Every row gives one point. To make a cloud, some directions were put in groups of two or more. Within a group, all points are equally far from the middle, so they leave a hole (a ring in 2 directions, a hollow ball in 3). The other directions are filled evenly. Then the cloud was stretched, turned, moved and blurred a little. Count the holes, and give their numbers of directions, smallest first.

Cloud:
-.21	.45
.66	.27
.49	.59
.61	.43
.60	-.06
.23	.68
-.24	.41
-.32	.10
-.26	-.14
-.26	.38
.51	-.20
-.14	.54
.00	-.35
Holes: 1 (2)

Cloud:
.41	-.40	.07
.49	-.06	.41
.23	.15	-.49
-.12	-.56	-.28
.49	-.14	-.22
-.32	.07	.13
-.19	-.03	-.71
-.20	-.28	-.10
.14	.44	.12
.27	-.62	.02
.23	-.48	.15
-.29	.39	-.06
.35	-.94	-.12
.47	-.16	-.40
.41	-.37	.12
.20	.11	-.51
.07	-.05	-.66
-.09	-.60	-.07
-.04	.58	-.15
Holes: 0

Cloud:
.34	-.49	.32	-.59
.35	-.15	-.52	.16
-.15	-.02	-.35	-.34
-.02	.09	.47	-.16
-.25	.01	.29	-.13
-.13	-.80	-.41	.11
-.12	.27	-.62	.00
-.15	.19	-.34	-.19
.28	-.05	.24	-.25
.02	.08	.44	.08
-.72	.25	-.32	-.51
-.04	-.49	.83	.14
.54	.24	.23	-.09
.26	-.49	-.58	.28
-.26	.20	.07	.18
.40	-.25	.20	-.53
-.30	-.14	-.07	.45
.68	-.11	-.21	.39
.56	.41	-.01	-.04
-.08	-.20	-.07	.22
-.37	-.18	-.35	-.44
-.09	-.69	.01	.32
.03	.11	.64	-.10
-.03	.13	.22	.10
.04	-.04	-.54	-.35
-.21	-.68	-.45	.07
-.08	.38	-.06	.10
-.40	-.50	.24	-.07
.44	-.40	.16	.08
.10	-.94	.01	-.34
Holes: 0

Cloud:
.45	-.37	.36	-.21
.48	.41	.43	.17
-.22	.19	-.03	.42
-.27	.62	.44	-.11
-.03	.86	.31	-.10
-.13	.25	-.25	-.77
-.23	.16	-.21	-.74
.20	.89	.22	-.12
.19	-.23	.28	.37
.36	.28	-.21	.40
.64	.13	-.48	-.02
-.37	.68	.28	-.04
.47	.62	.36	.06
.65	-.26	-.26	-.37
-.17	.32	-.75	-.24
-.12	.21	-.77	-.21
.41	-.19	.28	-.51
-.20	.09	.29	-.59
-.16	.54	-.58	.07
.53	.32	.22	.32
-.09	.94	.12	-.13
.59	.69	-.12	-.26
-.12	.25	-.22	-.78
-.09	.53	-.44	-.66
-.46	.59	.14	.08
-.08	-.56	-.21	-.09
-.34	.42	-.09	.31
-.07	.36	-.72	-.04
.03	-.03	-.76	-.17
Holes: 2 (2, 2)

Cloud, 46 rows:
.09	.00	.59	-.29	.38	-.43
-.37	-.18	.35	.25	-.08	-.51
-.02	-.09	.04	.19	.50	-.22
.02	.41	.24	-.29	.36	-.40
-.41	-.09	.41	.29	.56	-.02
-.14	.26	.68	.20	-.16	-.48
.06	.61	-.07	-.14	.24	.08
-.56	.06	.43	-.31	-.27	.19
-.70	.03	-.11	-.17	.23	-.02
-.15	-.29	.62	.34	-.02	.18
-.59	.35	.25	-.27	.09	-.38
-.74	.09	.58	-.28	.08	.15
.19	.02	.42	.28	.44	.08
-.33	.31	.05	-.42	-.30	-.19
.23	.08	.59	-.40	-.01	.11
.33	.06	.48	-.18	.40	-.14
-.01	-.47	.01	-.24	.14	-.26
-.71	-.02	.55	-.21	-.17	-.18
-.41	.11	.68	.04	.24	.42
-.66	.36	.38	-.23	.29	.27
-.44	-.11	.92	-.11	-.04	-.01
-.29	-.16	-.03	-.25	.11	-.51
-.12	.28	-.32	-.15	.28	-.07
.04	.19	.49	.17	.60	.04
.01	-.10	-.12	-.19	-.19	.37
-.18	-.27	.24	.31	.47	-.20
.13	-.13	.22	.00	-.34	.29
-.21	-.49	.53	.22	-.17	-.06
.05	.41	.00	-.52	.34	-.01
-.05	.12	.12	-.20	-.47	-.30
-.16	.18	.26	.48	.29	-.15
-.04	-.25	-.21	.05	.17	-.28
-.19	.46	.65	-.34	.48	-.20
-.17	-.30	.72	-.17	-.20	-.32
-.23	-.40	.51	.09	.53	.10
-.58	-.04	-.21	-.28	.27	.11
-.51	.01	.39	-.62	.38	.16
.34	.10	.19	.33	-.14	.03
-.23	.07	.94	.13	.29	-.28
-.65	.11	.20	-.39	.18	-.36
-.17	.01	.19	-.59	-.24	-.13
-.57	.39	.30	.07	.45	.08
-.09	-.10	.35	-.38	.69	.15
-.36	.47	.51	-.06	-.16	.35
-.42	.30	.58	.22	.13	-.43
.27	.33	.44	-.14	-.28	.14
Holes: 1 (6)

Cloud, 46 rows:
.32	.28	-.04	.41	-.17	.36
.16	.28	-.07	-.33	.38	-.06
-.11	.02	.40	-.11	-.23	.53
-.01	-.31	.14	-.17	-.13	-.35
-.17	.53	-.37	-.54	-.30	.42
.38	.63	-.21	.19	.00	.42
.20	-.05	.24	.56	-.07	-.07
.41	.79	-.04	-.05	.15	-.04
-.41	-.34	.03	-.31	-.19	.23
.24	.48	.34	-.01	.54	.23
-.15	.43	.26	-.19	.23	.61
.25	-.18	-.21	-.23	.27	.35
-.30	.08	-.18	-.56	.02	.02
-.24	.48	.28	-.02	.25	.29
.03	.54	-.25	.08	.18	.60
.56	.65	.16	.20	-.08	.01
.04	-.48	-.11	.04	.21	-.23
-.04	-.08	-.07	-.61	-.01	.26
.21	.45	.47	.29	-.28	.46
.23	.41	-.36	-.27	-.39	.10
-.09	.12	-.24	.43	-.33	.40
-.06	.42	-.22	-.28	-.56	.15
-.39	-.01	-.37	-.01	-.63	-.10
-.35	.35	-.29	-.17	-.04	.63
.11	-.15	.20	-.09	-.27	-.38
.01	.19	-.36	.08	.40	.23
-.28	.22	.00	.30	.33	-.06
.11	.32	-.44	.09	.19	-.04
-.35	-.18	.48	-.07	-.23	-.13
-.52	.30	-.14	-.15	-.17	-.02
.10	.00	.16	.02	-.15	.94
.13	-.20	-.16	-.06	.39	.16
-.21	.43	.61	-.26	.15	.30
-.51	-.15	-.20	-.44	-.04	.07
.39	-.10	.07	.22	-.02	.07
-.25	-.07	-.25	-.03	-.65	-.19
-.36	.06	-.08	-.36	.09	-.49
.13	-.03	.47	.40	.06	.16
.10	-.19	-.12	-.49	-.02	.22
-.01	-.02	.12	-.56	-.05	.15
.16	-.41	-.22	.42	-.07	.15
.19	.49	-.22	.30	.09	.08
.21	-.15	-.28	.47	-.17	-.01
.10	.36	-.26	.40	.05	-.02
.37	.56	-.48	-.14	.04	.33
.27	.09	.04	-.11	.44	.33
Holes: 2 (2, 2)
